Rows are points. Two turns around zero, p and q, are shown by what they do to some points. Where does a point land after both, in the order given? Backwards means that the second turn is done in reverse. Each puzzle has new turns, and all numbers are rounded.

Turn p:
-4.5	-1.5 -> 1.1	-4.6
2.6	-0.2 -> 0.4	2.6
1.9	1.7 -> -1.5	2.0
Turn q:
1.3	2.7 -> -0.3	3.0
2.3	-3.0 -> 3.5	-1.4
-3.5	0.3 -> -3.1	-1.6
Where do these land?
q, then p: -6.1	-0.8 -> 3.4	-5.1
p, then q: 2.6	1.1 -> -2.1	1.9
p, then q: 2.7	0.4 -> -1.5	2.3
p, then q: 1.2	1.0 -> -1.4	0.6
q, then p: -0.4	-1.7 -> 1.7	0.4

Turn p:
2.9	4.5	-4.8 -> -5.0	4.1	-3.2
0.0	-1.5	1.4 -> 1.9	-0.7	0.4
-2.8	-0.2	1.9 -> 0.3	-1.8	2.8
-0.5	-0.7	3.4 -> 2.5	-0.1	2.4
0.3	-2.1	-2.0 -> 0.1	-1.5	-2.5
Turn q:
0.1	-0.9	-0.5 -> 0.0	0.4	-0.9
1.3	0.7	2.3 -> 1.9	-1.8	0.8
-6.8	1.1	-4.5 -> -7.8	2.6	0.9
1.8	-1.4	3.4 -> 2.7	-2.9	-1.2
1.7	-1.4	0.2 -> 1.7	0.2	-1.4
2.0	1.8	-1.0 -> 1.6	1.6	1.7
Where do these land?
q, then p: 1.1	3.9	-1.7 -> 1.3	2.6	3.3
q, then p: 3.0	-2.5	0.1 -> -0.9	2.0	-3.2
q, then p: -4.5	-0.9	-1.5 -> -2.5	-3.6	2.0
p, then q: 0.2	-2.2	2.2 -> 3.0	0.2	-0.8
q, then p backwards: -1.1	-2.9	-1.2 -> 1.6	0.1	-2.9
p, then q: 1.2	4.7	2.1 -> -0.4	-2.7	4.5

Turn p:
2.4	2.5	-0.1	-1.4 -> -0.2	3.7	0.1	-0.2
-2.0	3.2	1.3	-5.2 -> -5.5	2.5	-2.1	-1.3
-3.2	-4.2	-0.5	2.7 -> 1.3	-5.8	-0.1	0.2
2.4	0.3	-2.7	5.6 -> 6.0	0.1	0.0	3.0
-1.3	-0.9	2.4	0.7 -> -1.5	-1.8	1.5	1.0
1.7	-1.7	-0.2	1.2 -> 2.1	-0.5	1.6	-0.5
0.0	0.8	-0.3	-3.6 -> -2.1	1.7	-1.0	-2.3
Turn q:
-5.0	-2.5	-2.6	0.9 -> 3.2	-4.8	-0.5	-2.2
2.9	-2.5	1.2	2.9 -> 2.5	2.0	-1.5	3.4
3.7	-2.4	2.0	-0.1 -> 1.9	4.0	0.5	2.0
-1.5	2.0	-0.7	-3.0 -> -2.2	-0.6	1.5	-2.9
4.3	3.9	0.2	0.1 -> -4.2	3.4	-1.8	1.3
-4.9	1.5	1.0	0.8 -> -1.0	-4.8	1.8	0.2
0.5	0.0	-1.1	-1.5 -> -0.2	0.9	-0.1	-1.7
Where do these land?
p, then q: 0.0	-1.0	-0.5	-4.7 -> -1.1	-0.5	2.6	-3.9
q, then p: 1.8	-1.3	-2.3	1.5 -> 2.3	1.8	-1.8	-0.8
q, then p backwards: -1.8	6.3	0.0	0.2 -> -4.7	-0.3	3.7	-2.7
p, then q: -0.7	-2.6	-1.7	0.3 -> 1.9	2.2	0.2	-1.3
q, then p: 0.7	-1.4	4.5	2.7 -> 2.4	-0.6	2.5	4.2

Turn p:
0.1	2.9	1.1	-2.6 -> 2.3	3.0	1.2	-0.9
-0.8	-2.6	1.4	-0.6 -> -1.1	-1.7	1.0	-2.2
2.7	-1.6	-0.2	-4.1 -> 2.0	0.3	-2.3	-4.2
-1.3	2.0	-3.4	0.6 -> -1.6	2.7	-1.6	2.3
-0.7	-0.7	1.1	6.7 -> -1.6	-4.2	1.7	4.9
Turn q:
0.0	-3.3	7.0	-1.1 -> 1.6	0.1	7.2	2.6
2.4	1.5	-2.9	0.6 -> 1.7	0.0	-3.4	-1.6
-1.0	-0.9	-1.1	2.5 -> -0.7	-1.6	-1.6	2.0
-0.7	3.0	-0.7	1.6 -> -0.8	2.2	-2.5	0.9
-0.3	0.4	-0.5	1.3 -> -0.2	0.0	-1.1	0.9
1.4	1.0	-5.3	-3.5 -> -0.5	-0.9	-2.9	-5.8
-1.8	-1.6	3.5	-1.4 -> -1.1	0.2	4.2	1.0
Where do these land?
p, then q: -0.7	2.7	-0.2	-3.0 -> 0.7	3.7	-0.9	-1.2
q, then p: 3.1	-2.0	-0.7	-0.7 -> 1.7	-1.6	-1.8	-2.4
q, then p backwards: -1.1	-0.9	-1.7	-2.8 -> -1.3	-3.0	0.8	-1.3
q, then p: -3.3	4.5	-1.1	1.1 -> -2.5	4.1	0.3	3.2
p, then q: 4.1	-1.0	0.0	4.1 -> 2.3	-5.1	-1.3	1.3
q, then p: -2.0	-3.3	3.6	1.4 -> -0.4	-4.1	3.3	1.3

Turn p:
-0.6	0.7	2.8	-0.2	-2.8	1.6 -> -3.4	-1.9	-1.8	0.0	-0.6	-0.2
-0.6	-1.6	1.1	4.0	-3.7	-0.5 -> -0.1	-4.3	-0.8	-0.5	-2.7	2.8
-3.1	-2.2	0.0	2.4	-0.7	-2.4 -> 2.8	-4.1	0.5	1.2	-0.7	0.2
1.3	-2.7	2.3	2.1	2.1	0.3 -> 1.7	0.1	-2.8	1.8	0.8	2.9
1.1	1.4	-3.7	-3.3	-0.7	2.5 -> -1.1	3.7	0.8	-2.5	-1.8	-3.1
2.7	5.3	-0.9	-1.0	-0.2	2.4 -> -4.6	3.9	2.4	-0.9	-0.4	0.4
2.9	2.4	-1.0	-4.3	-0.2	-1.5 -> -1.5	2.6	1.4	-3.7	2.9	-1.5
-3.5	-3.4	-0.7	0.3	6.2	-2.5 -> 6.4	0.0	0.2	4.4	2.5	-1.5
Turn q:
1.2	0.6	-3.5	-0.2	-3.5	0.5 -> 1.9	-0.8	-3.7	-1.4	2.0	-1.7
-1.2	-2.2	-0.6	-3.3	0.8	1.1 -> 2.5	2.4	0.3	-1.3	-0.9	2.2
-5.0	0.7	2.9	-0.5	2.0	0.5 -> -2.3	3.0	0.8	1.5	-4.5	1.1
-0.4	0.0	2.7	2.1	4.9	2.8 -> -3.6	3.2	4.1	1.5	0.9	0.7
3.4	2.5	3.5	1.3	1.6	0.6 -> -1.7	-1.0	4.3	0.8	0.9	-3.2
-0.1	-3.9	-2.1	-0.8	-4.2	-0.5 -> 4.4	-1.0	-3.5	1.2	1.0	1.7
2.2	2.3	-2.9	1.5	-1.7	-5.0 -> -1.2	-6.0	-2.4	-2.2	0.7	-0.8
Where do these land?
p, then q backwards: 1.9	1.3	3.0	4.5	1.4	4.3 -> -5.7	-3.0	0.7	3.1	1.5	-0.7
p, then q: -2.7	-1.5	-0.3	-0.3	-1.3	2.6 -> 0.9	-2.7	-3.0	0.7	0.3	0.8
q, then p: 0.3	2.7	1.8	0.6	-1.2	-1.4 -> 1.7	-3.2	-0.1	-1.1	0.3	0.1
q, then p backwards: 0.2	-0.4	2.7	-3.1	0.3	-0.4 -> -0.9	0.0	-3.7	1.7	0.0	-0.4
p, then q: -2.7	0.6	3.2	-0.7	2.4	-1.6 -> -3.2	-0.6	1.4	1.2	1.7	3.2
q, then p: 0.9	-1.2	-9.4	-3.0	-0.8	-1.5 -> 1.9	7.8	-1.0	-3.0	0.1	-5.2
q, then p: 2.1	-1.5	-1.1	2.0	-0.7	-2.0 -> 2.9	1.3	-2.1	1.3	-0.6	0.4

Turn p:
4.3	-0.9	-0.1	-1.5	-0.7	4.3	-2.6	2.4 -> 1.3	-0.2	-2.0	0.0	-0.5	0.9	-6.1	3.0
2.0	0.9	-2.9	0.4	0.4	-3.9	3.2	-2.3 -> -1.4	-0.1	5.0	0.3	2.0	-3.1	1.7	0.8
0.3	1.0	-1.1	-1.5	4.0	3.7	3.3	-3.7 -> 3.1	2.7	3.8	0.8	2.8	3.9	0.7	1.7
-0.1	1.2	-0.4	3.1	-3.3	1.9	-0.6	4.3 -> -1.1	-0.5	-4.2	2.5	1.4	-1.6	-3.0	-2.3
0.6	-2.8	1.0	1.0	3.7	-1.4	4.1	3.7 -> -3.2	3.5	2.0	-3.7	1.4	0.8	-1.9	-3.2
-3.9	0.2	3.9	-1.8	-4.4	0.7	-1.8	0.6 -> 1.3	-3.5	-3.0	1.4	-4.2	1.7	0.8	-3.3
0.5	2.3	4.3	0.6	2.2	3.6	-2.5	-0.3 -> 5.6	1.9	-3.1	-1.5	-0.4	1.1	-0.8	-0.1
-1.8	-1.1	-1.2	3.3	-2.9	-3.2	-1.0	-3.0 -> -1.9	-3.9	-1.0	-0.1	1.7	-2.2	4.2	0.1
-1.5	0.5	-3.5	-2.3	-1.7	-1.3	-3.1	-1.1 -> -1.7	-1.3	-0.5	2.9	-2.6	-0.6	2.0	3.4
-0.3	-1.3	0.1	-1.3	2.7	-4.4	1.1	-0.6 -> -2.0	1.4	3.1	-2.8	-1.5	-0.8	2.3	-0.1
Turn q:
-3.4	-0.4	2.0	4.3	2.5	0.3	0.1	0.8 -> -1.8	2.6	3.1	0.8	2.4	0.4	-3.5	1.7
-2.1	0.5	1.3	-2.2	-3.6	0.4	2.5	-0.2 -> -0.7	0.2	-2.2	-0.7	-4.4	1.4	-1.4	1.2
1.8	-3.2	-2.8	-2.4	-1.3	3.9	-4.6	-3.3 -> -2.0	-6.6	1.4	-2.7	0.4	0.0	4.4	0.2
-1.7	-0.1	-3.4	-3.3	-0.6	3.9	3.1	0.4 -> -2.7	0.3	-1.4	-2.5	-3.7	-3.8	1.8	1.8
2.6	-1.4	1.9	1.7	-1.6	-3.9	2.7	-2.6 -> 2.3	2.6	-1.9	0.4	0.9	5.2	1.7	0.3
-1.4	4.1	-3.1	2.0	0.5	-2.6	-1.8	0.2 -> 0.0	-0.2	-3.3	-0.1	4.0	-2.2	-3.0	-1.5
-0.8	2.6	4.8	0.7	2.0	-0.7	1.0	-1.7 -> 3.4	2.1	2.0	-1.7	-0.2	1.6	-3.6	0.3
-0.1	-1.3	-3.4	-1.1	0.7	-4.0	-1.2	2.5 -> -2.2	0.6	-1.9	2.2	1.3	-1.0	1.3	-4.5
5.1	-0.9	2.7	0.3	1.4	2.7	-1.9	3.8 -> 3.6	-1.8	4.3	4.3	-0.6	-1.6	2.3	0.6
Where do these land?
p, then q: -2.1	3.0	-2.2	0.3	2.5	-1.2	0.2	1.9 -> 1.6	1.9	-2.8	-0.6	1.4	-0.9	-3.3	1.2
q, then p: -0.3	2.6	-1.8	-4.7	0.4	-10.9	-1.6	-1.7 -> 3.6	-2.0	4.0	3.0	3.5	1.7	4.4	9.0
q, then p: -1.1	3.1	2.1	0.4	-1.4	3.2	0.8	-1.4 -> -1.6	-0.5	-1.8	-0.2	-3.2	-1.1	-3.4	1.0
q, then p backwards: 2.2	2.0	-2.6	2.0	-3.1	1.0	-1.0	-2.1 -> 0.4	-1.1	-0.4	3.1	-1.6	1.8	-3.4	-2.6
q, then p: 1.4	-0.5	3.9	1.2	-2.1	3.6	0.0	4.2 -> -1.0	-2.1	-4.1	-2.0	1.6	-2.6	-2.7	-3.3
p, then q: 1.2	-2.7	-0.3	0.5	2.0	1.1	-3.1	-0.7 -> -1.2	-0.8	0.0	1.3	-2.2	-3.6	0.7	-1.5
p, then q: -4.6	-0.9	-0.5	1.4	-0.2	-0.3	0.9	2.6 -> -2.3	0.9	-1.4	-3.9	1.0	-0.6	-1.2	2.3
q, then p: 3.6	-0.4	-1.7	-0.3	-1.0	4.3	1.9	-1.6 -> -3.2	0.6	3.1	0.1	-0.5	-0.5	-3.5	-3.1
q, then p: 2.6	-1.6	0.6	2.1	1.5	-1.6	0.7	-1.5 -> 2.5	2.7	1.4	-0.2	1.8	0.6	-1.4	-0.7
p, then q: -2.9	-4.6	2.6	-2.8	1.4	0.8	1.3	0.2 -> -1.1	-3.0	1.1	-3.0	-4.2	-0.5	0.3	3.2
